Each wall is flat, endless, passes through zero and stands at right angles to its row. A trip goes straight from one point to another. Which walls does it cross, in order?

Walls:
(1): +0.26; +0.22; -0.30
(2): +0.19; -0.18; +0.37
(3): +0.15; +0.16; +0.78
(4): +0.55; +0.61; -0.24
(5): +0.34; +0.06; +1.10
(6): +0.17; +0.44; -0.12
(7): -0.26; -0.44; +0.21
Trips:
+0.97; +0.00; -0.64 to +0.01; -0.26; -0.09 => 6, 2, 7, 4, 1
+0.12; +0.02; +0.09 to -0.50; +0.31; +0.25 => 1, 4, 7, 2
+0.02; -0.39; -0.07 to +0.25; +0.38; +0.61 => 5, 3, 4, 6, 7
-0.47; -0.94; -0.26 to -0.08; -0.50; -0.33 => none

Walls:
(1): +0.65; +0.70; +0.35; +0.16; -0.38; +0.47
(2): +0.38; -0.68; -0.19; -0.66; +0.31; -0.29
(3): -0.84; -0.38; -0.09; -0.13; -0.21; +0.22
(4): +0.47; -0.22; -0.02; +0.77; +0.00; +0.75
(5): -0.53; -0.09; +0.14; +0.08; -0.28; +0.46
(6): +0.12; +0.41; -0.07; +0.28; +0.11; +0.02
(7): +0.05; +0.32; +0.00; -0.13; -0.15; -0.09
(8): -0.28; -0.36; +0.26; +1.07; +0.22; +0.41
(9): -0.01; +0.31; -0.48; -0.14; -0.47; +0.11
(10): +0.06; +0.00; -0.10; +0.02; +0.07; +0.11
(11): -0.49; +0.18; +0.29; +0.03; -0.40; +0.54
(12): +0.01; -0.27; -0.67; +0.18; -0.89; -0.33
Trips:
-0.50; -0.27; +0.56; +0.06; -0.02; +0.39 to +0.42; -0.53; +0.02; +0.45; +0.28; -0.59 => 2, 11, 5, 3, 12
+0.21; -0.22; -0.04; -0.53; -0.68; -0.02 to -0.48; -0.48; +0.00; +0.33; +0.22; -0.25 => 1, 7, 9, 8, 11

Walls:
(1): -0.09; -0.92; -0.19; -0.67; -0.81; -0.12; +0.00; +0.16; -0.44
(2): -0.43; -0.08; +0.26; +0.40; -0.29; +1.01; -0.01; +0.45; -0.30
(3): -0.24; -0.61; -0.08; +0.39; +0.40; +0.38; +0.29; -0.01; +0.65
(4): +0.30; +0.41; -0.26; -0.11; -0.08; +0.01; -0.40; -0.44; +0.10
(5): -0.51; -0.08; -0.59; +0.37; +0.37; -0.09; +0.41; -0.65; +0.03
(6): -0.34; +1.06; +0.28; +0.35; -0.68; +0.66; +0.43; +0.72; -0.13
(7): +0.01; -0.21; +0.31; -0.51; -0.48; -0.36; -0.71; +0.61; +0.21
(8): -0.25; -0.39; +0.05; -0.42; +0.43; +0.77; -0.73; -0.04; +0.28
(9): -0.39; -0.64; +0.16; +0.11; -0.10; -0.61; +0.03; -0.59; -0.22
(10): -0.14; -0.39; +0.09; -0.01; +0.27; +0.60; -0.07; +0.03; -0.67
Trips:
-0.01; -0.38; -0.40; +0.24; -0.10; +0.99; +0.20; +0.07; +0.11 to -0.76; -0.34; +0.05; -0.01; -1.16; +0.18; +0.05; -0.46; -0.56 => 9, 3, 8, 7
-0.25; +0.05; +0.26; -0.27; -0.38; -0.04; +0.96; -0.35; -0.33 to -0.11; -0.28; +0.32; -0.24; -0.06; +0.58; +0.46; -0.16; +0.59 => 3, 8, 9
-0.34; +0.13; -0.69; -0.06; +0.13; -0.01; -0.11; -0.52; +0.09 to +0.26; -0.41; -0.12; +0.38; +0.71; -0.83; +0.38; -0.18; -0.57 => 8, 10, 4
+0.00; +0.41; -0.03; +0.39; +0.00; +0.97; +1.21; +0.44; +0.06 to -0.08; +0.22; +0.53; +0.51; -0.30; +0.57; -0.39; -0.34; -0.34 => 5, 8, 4, 3

Walls:
(1): +0.41; -0.16; -0.57; -0.61; +0.34; +0.53; -0.39; -0.59; -0.03; -0.03; -0.41; -0.43
(2): +0.20; +0.04; -0.17; -0.12; +0.61; -0.46; +0.34; -0.66; -0.12; -0.22; +0.29; -0.29
(3): +0.38; +1.02; -0.18; -0.93; -0.49; -0.08; -0.34; -0.77; +0.15; +0.02; -0.14; -0.85
(4): +0.24; +0.04; +0.91; -0.17; +0.07; +0.22; -0.20; -0.13; -0.49; -0.26; -0.03; +0.30
(5): +0.48; +0.03; +0.77; -0.54; +0.08; +0.07; -0.03; -0.83; +0.19; -0.76; +0.09; -0.19
(6): -0.74; -0.70; -0.11; +0.19; +0.21; +0.07; -0.79; -0.36; -0.64; +0.01; -0.18; -0.50
(7): +1.33; -0.41; +0.47; -0.48; -0.41; -0.50; -0.38; +0.15; +0.44; -0.04; +0.02; -0.08
(8): +0.24; +0.19; -0.22; +0.36; -0.34; +0.18; +0.30; +0.17; -0.23; +0.12; -0.31; +0.67
(9): -0.29; +0.04; +0.55; -0.13; -0.46; -0.86; -0.49; -0.24; -1.10; +0.00; +0.38; -0.17
(10): +0.21; +0.18; +0.47; +0.65; +0.31; -0.25; -0.35; -0.58; -0.51; +0.39; +1.07; +0.27
Trips:
-0.60; -0.20; -0.75; -0.04; -0.02; -0.29; +0.11; +1.04; +0.17; -0.31; +0.21; -0.27 to +0.03; -0.01; +0.44; +0.17; +0.46; +0.31; -0.06; +0.73; +0.34; +0.77; -0.36; -0.80 => 7, 1
+0.59; -0.69; +0.03; -0.24; -0.58; +0.46; +0.06; +0.08; -0.30; +0.08; +0.61; -0.35 to -0.32; +0.05; -0.02; +0.21; -0.12; +0.42; -0.36; -0.70; +0.27; +0.31; +0.83; -0.31 => 2, 4, 7
+0.37; -0.18; -0.63; -0.21; -0.41; -0.36; -0.50; -0.30; -0.15; -0.07; -0.02; -0.20 to +0.50; +0.21; -0.16; -0.40; +0.68; +0.23; -0.21; -1.10; +0.13; -0.67; +1.15; +0.23 => 10, 4, 6, 9
+0.37; -0.25; -0.14; -0.17; -0.17; -0.34; -0.43; -0.51; -0.17; +0.18; -0.11; -0.39 to +0.21; +0.26; -0.07; +0.55; +0.06; -0.53; +0.04; -0.58; +0.19; +0.19; +0.17; -0.32 => 1, 6

Walls:
(1): +1.02; -0.26; -0.80; +0.84; +0.96; -0.20; +0.19; -0.01; -0.24; -0.37; +0.04; +0.18; -0.11; -0.44; +0.15; +0.33; +0.07; +0.27
(2): -0.19; -0.10; -0.46; -0.14; -0.70; +0.33; -0.26; +0.55; -0.24; +0.22; -0.27; +0.48; +0.13; +0.31; -0.71; -0.43; +0.37; +0.53
(3): -0.60; +0.07; +0.60; -0.21; +0.81; -0.36; +0.52; -0.21; +0.01; -0.02; +0.13; -0.61; -0.44; +0.21; -0.18; +0.43; -0.44; +0.20
(4): +0.43; +0.54; +0.53; +0.61; +0.19; -0.17; -0.33; -0.60; +0.32; -0.03; +0.24; +0.11; +0.00; +0.66; -0.62; -0.11; -0.12; -0.34
(5): -0.57; +0.44; -0.44; -0.16; +0.40; -0.23; -0.06; -0.28; +0.33; -0.10; -0.48; -0.05; +0.16; +0.13; +0.60; +0.24; -0.07; -0.55
(6): +0.25; -0.67; +0.26; -0.55; -0.69; -0.08; +0.51; +0.29; +0.61; -0.52; -0.18; +0.57; -0.64; -0.26; +0.13; -0.47; +0.49; +0.38
Trips:
-0.02; -0.17; -0.18; -0.19; -0.69; +0.26; -0.04; -0.15; +0.65; -0.30; -0.24; +0.19; +0.13; +0.19; +0.79; +0.54; -0.37; +0.18 to +0.11; +0.90; +0.52; -0.02; -0.91; -0.37; +0.03; -0.51; -0.26; +0.20; -0.08; -0.60; -0.91; +0.13; +0.00; -0.39; -0.36; -0.03 => 4, 3, 5
-0.32; -0.12; -0.11; -0.52; -0.47; -0.32; -0.54; +0.09; -0.11; +0.52; +0.32; -0.32; +0.08; -0.23; +0.17; +0.39; -0.08; +0.35 to -0.04; -0.06; +0.04; +0.68; +0.50; +0.52; -0.01; +0.05; -0.31; -0.55; -1.03; -0.10; -0.26; -0.42; -1.07; +0.24; -0.12; +0.18 => 1, 4
-0.11; +0.44; +0.29; +0.02; +0.08; +0.22; +0.10; -0.62; +0.06; -0.22; -0.85; -0.11; +0.10; +0.53; -0.09; +0.35; -0.04; -0.06 to +0.84; -0.21; -0.16; -0.11; +0.86; -0.11; -0.11; -0.54; +0.00; -0.07; +0.13; -0.46; +0.12; -0.34; -0.24; +0.63; +0.46; +0.00 => 1, 5
+0.07; -0.24; +0.34; -0.64; +0.10; -0.51; -0.38; +0.47; -0.32; +0.18; -0.62; -0.40; -0.11; -0.64; +0.07; -0.31; -0.39; +0.03 to +0.52; +0.18; -0.20; -0.36; -0.76; +0.13; +1.03; +0.57; +0.81; +0.13; -0.28; -0.74; -0.09; -0.17; +0.88; -0.30; -0.51; +0.80 => 3
+0.33; +0.48; +0.34; -0.82; +0.49; +0.00; +0.52; -0.62; -0.36; +0.23; +0.50; +0.35; +0.47; -0.03; +0.13; +0.34; -0.52; -0.95 to -0.98; -0.16; -0.46; -0.09; +0.37; +0.21; +0.19; -0.02; -0.21; +0.37; -0.20; +0.11; +0.22; +0.15; -0.10; -0.55; -0.72; +0.55 => 4, 2
-0.34; +0.20; -0.46; -0.01; +0.90; -0.65; +0.24; +0.90; -0.37; -0.43; +0.12; -0.04; +0.47; -0.19; +0.41; +0.37; -1.23; +0.28 to +0.46; -0.02; -0.41; -0.60; +0.05; +0.17; -0.22; +0.35; +0.40; -0.08; -0.10; -0.52; -0.33; +0.47; -0.18; +0.48; -0.34; -0.76 => 4, 1
+0.05; +0.20; -0.32; -0.19; -0.04; -0.21; -0.11; +0.76; -0.40; -0.31; +0.35; -0.37; -0.22; -0.34; -0.21; -0.12; +0.21; -0.01 to +0.13; -0.30; +0.39; +0.41; -0.59; -0.44; +0.51; +0.09; -0.13; -0.34; +0.21; -0.48; -0.68; +0.45; -0.11; +0.20; -0.17; -0.18 => 3, 2, 4, 1
